Rows are points. To make a cloud, some directions were put in groups of two or more. Within a group, all points are equally far from the middle, so they leave a hole (a ring in 2 directions, a hollow ball in 3). The other directions are filled evenly. Then the cloud was stretched, turned, moved and blurred a little. How many holes are there, and how many directions does each take, smallest first?

Cloud (13 x 2):
[[ 12  33]
 [ 48 -19]
 [ 25 -37]
 [ 42  31]
 [ 55 -12]
 [ 55  19]
 [ -2 -44]
 [ 52  24]
 [ 37  32]
 [ 51  24]
 [-41 -32]
 [ 29  32]
 [  3  32]]
Holes: 1 (2)

Cloud, 21 rows:
[[ 42  29 -72]
 [ 52  29 -31]
 [ 50   4  -4]
 [ 39 -23  15]
 [-55   1 -21]
 [-14 -28  52]
 [-16  11  12]
 [-24 -20  54]
 [ 24   6 -35]
 [-46  27  -7]
 [-31  52 -78]
 [-34  16 -30]
 [ 51 -21 -33]
 [ 53  32   9]
 [-31  39 -55]
 [ 12 -13  19]
 [ 22  36  -9]
 [-11   1 -33]
 [ -1  32 -37]
 [ 32 -44  61]
 [ -7  38 -53]]
Holes: 0

Cloud, 19 rows:
[[ 61  37 -31]
 [ 29  18 -36]
 [-24   9 -35]
 [ -1 -19  53]
 [ 65  -6 -12]
 [ -9   4 -31]
 [-32  47   0]
 [-29   4 -32]
 [-12 -20   9]
 [-46  24  52]
 [ 22   5  70]
 [ 54 -21  49]
 [-47  12  62]
 [-39  44  16]
 [-18  48  -6]
 [ -1  -1 -23]
 [-51  10  62]
 [-53  37  32]
 [ -8  41 -31]]
Holes: 1 (2)

Cloud, 31 rows:
[[  7 -51  -3 -27]
 [ 45 -35  -3  49]
 [-63   7 -32  40]
 [ 36  33  45  28]
 [ 32 -32 -28  -2]
 [ 45 -47  -5  19]
 [ 62 -11  11  37]
 [-38 -29 -51  31]
 [-22  46  35 -33]
 [-43  32  26  38]
 [ 48 -43  -2  26]
 [-43  62   7  10]
 [-30  28 -44  41]
 [-37 -41 -41   2]
 [  0  70  23  15]
 [  0  15 -22 -27]
 [ 32  37  26  55]
 [-41   4  21 -48]
 [ 48 -37 -20  19]
 [-30 -49 -42  19]
 [-37  23 -26  67]
 [-60  -5  12 -33]
 [ 43 -42 -11   1]
 [-39  37   1 -34]
 [ 42 -43  -4  41]
 [ 14  56 -13  20]
 [-28   6  29 -51]
 [-31 -20 -10 -44]
 [ -9  31 -38  61]
 [ -2 -35 -15 -36]
 [-31 -24 -39  62]]
Holes: 1 (4)

Cloud (50 x 6):
[[-16   1  10  -5 -78  14]
 [  4   8  14 -80 -46 -46]
 [ 45  -5  57  -5 -21   6]
 [-25 -12   8  17  20   7]
 [-35 -41 -17 -20  -5  52]
 [ 31  -9 -38 -35  42 -72]
 [ 34   5  33  -4 -63 -26]
 [ 15 -20  25 -48 -43 -11]
 [  7  37  21 -33 -37 -81]
 [-11 -15 -40  29  -7  49]
 [ 22 -32  44 -48  51  37]
 [ 17  16  31   9 -22 -75]
 [ 19 -24  15  -9 -21  60]
 [-16  -3  45 -40 -17 -18]
 [-18  40 -16  -5  -2 -32]
 [-35  18  33 -41 -34 -23]
 [ 10 -66  -7 -29 -34   6]
 [ -7   7  29  21  -4 -16]
 [ 38 -56 -35   3  26  74]
 [-21  -3 -30  -6   8 -60]
 [-12  85  30   5  -8   0]
 [ 28 -39   0 -78 -18  13]
 [ 15   9  45 -47  19  77]
 [  1  71  68   2 -21  46]
 [ 73  -1   7  -1  15 -20]
 [ 32 -56   4 -10  38  25]
 [ 12 -28  11 -61  43  42]
 [ 39  39  27 -35 -33 -21]
 [ 48 -13  29  44  -6  62]
 [-11 -40  39 -20  16 -49]
 [ 53 -29  22  20  16  42]
 [ 54 -15   0 -40  -4 -63]
 [-32 -32  56 -21 -19  16]
 [ 34 -13 -41  17  15  60]
 [-43  -4   8 -47   9  80]
 [  7 -71  14  -7  21  21]
 [ 60 -12  38 -19 -23 -16]
 [ 37 -40 -45  10 -25 -31]
 [ 65  -3  15  24  19  22]
 [ 29 -36  -3 -26  30  23]
 [ -4  29   2  39 -33  19]
 [ 94 -28 -42  22  26  28]
 [ 39  -4  31 -30 -47   2]
 [ 64  11   5  -4  11 -19]
 [  3   7  75 -32   2 -49]
 [-15  12  -6   4  -7  11]
 [ -4 -49  42 -67  60 -27]
 [ 45 -54 -41   0   9  36]
 [ 17 -81  23  32  32  71]
 [  5 -31  38   3   2 -61]]
Holes: 0

Cloud, 83 rows:
[[ 56  -6 -48  26  11  39 -18 -31]
 [-38 -24  18  46  21   5  20  -8]
 [ -6  54 -42  37 -16  -9 -15 -14]
 [ 33 -12  36  68  -6  38  -4 -25]
 [-37  48 -18  20  -1  -5 -18 -29]
 [ 30 -48  34  33 -19  -9  -5  13]
 [-13 -48  27  -7  29 -13 -28 -26]
 [ 70  12  -4  44 -28  49  24 -20]
 [-14  27  11  -6   9 -15   6  -2]
 [-23  -7   2  32  26  -9 -44   8]
 [  8  16  48 -26  45  15  -3 -30]
 [ -9 -21  49  26  -8  14   1 -31]
 [-27  35  37  25 -16  18   4 -22]
 [ 43  29   6  95  -2  54  -9 -52]
 [-48  28  -2 -13  23 -23  46 -28]
 [ 39 -24  33  -2  -6  27  -7  16]
 [  5   1  79  26  -5  62  34 -50]
 [-24  -5  34  57  14  42  13 -86]
 [  2  36 -30  24 -47  -7  19 -21]
 [ -9  28  24 -38  40  28  34 -25]
 [ -5  -4 -16  33  24 -36  31 -25]
 [-44 -15  16  14 -42  34  21 -22]
 [-12  14  26  27 -37  53  52 -20]
 [ -4  11  41   6  15  -8 -34  -7]
 [  9  -6  69   4  17  31  -7  -7]
 [ 11  13 -19  -2  42  27 -46  -3]
 [-26  31 -31 -26 -35 -38  -7  -4]
 [ 12 -20 -13  12  32 -36 -20  11]
 [-59 -35  17  43  23  25 -13 -42]
 [  8  -8  -7   2  -9 -42  18  11]
 [ 46  15  12  -7 -33  37  49 -36]
 [ -3  13   8  47  33  70  12 -23]
 [-47  10 -20 -41   3   6   3   8]
 [-52 -14  -2 -31  30 -32  -3 -37]
 [-45  15 -15  17  26  35  21 -23]
 [ 39  35   3  -4  21  19  36  14]
 [ 20 -23  53  16 -30  34 -11 -42]
 [  1 -13 -34  31 -38   9  21  20]
 [-42 -24 -20  23  -1  25 -13 -43]
 [ 38  20  -2  55 -32  44   2 -39]
 [ 18 -18  21  -7  10  57 -41 -36]
 [ 26   7   8 -16   4  30  -7  29]
 [-24  -4  60  33 -12  46  16 -14]
 [ 15   0  59  40 -10  43  10 -58]
 [-17  17  95 -22  -7   6 -14   3]
 [ 17 -22 -32  85   9 -62  -5 -32]
 [  2 -16 -17 -11  17 -52 -44  -5]
 [ 35  33 -27 -42  19 -14 -33   7]
 [ 15  -5  28  41  -1  60 -35 -44]
 [-15  14   6 -23   3 -21  28 -23]
 [ 61  14  -6  42 -36   8  19  11]
 [-42  25  72   2  -7   7 -10 -14]
 [-42  -9  10  20   7  26  21   3]
 [-17  -8 -35 -31  23 -54 -18   6]
 [-35   0   4 -13   1  10 -11 -62]
 [  2   2 -13   0  17  71 -20 -29]
 [-17  -7  69 -41  -9  -3   8 -42]
 [ 53  17  38  40   5 -27 -17 -20]
 [-26  -1  36   6 -28  31  16 -75]
 [ -6 -31  64 -41  -6  24  -5 -27]
 [ 34  18 -27   1 -36 -17  -2 -46]
 [ 41  -1 -20  17 -56  13  41 -41]
 [  6  25  65  36 -22  64  49 -45]
 [ -9 -46  32  40 -56 -10 -14 -60]
 [ 12   4 -31  23 -30  26  30 -27]
 [-12 -24  20 -17  34  -5  34 -38]
 [ 32  -9  40  32  -6  26 -41 -72]
 [-26  48  28  24   6   9 -41 -19]
 [ 20  26  47   3  -5 -46  22 -38]
 [ 27   9 -14  27 -43 -24  27 -46]
 [  5   6  -6 -23 -10 -19 -34  -2]
 [ 21  18 -14 -14  17 -47  15 -43]
 [  0  19   2 -14  38  -9 -50 -15]
 [ 74  24  11  14   3 -18   4 -21]
 [  5  51  35  31 -13  57  27 -34]
 [-34  21   6  47  -8  -1  37 -56]
 [  8  53   1 -41 -26 -14   2   4]
 [ -2  -5  20  -5 -51 -39  -9 -40]
 [ 17 -17  -5   4   5  22  29  -1]
 [ 12 -41  10  14  19  48  -1   3]
 [ 16   2 -28 -18  -7 -10  61 -20]
 [-54  24 -42 -20  30 -20   6 -25]
 [ 23  49  51   2 -26  25  10 -18]]
Holes: 0
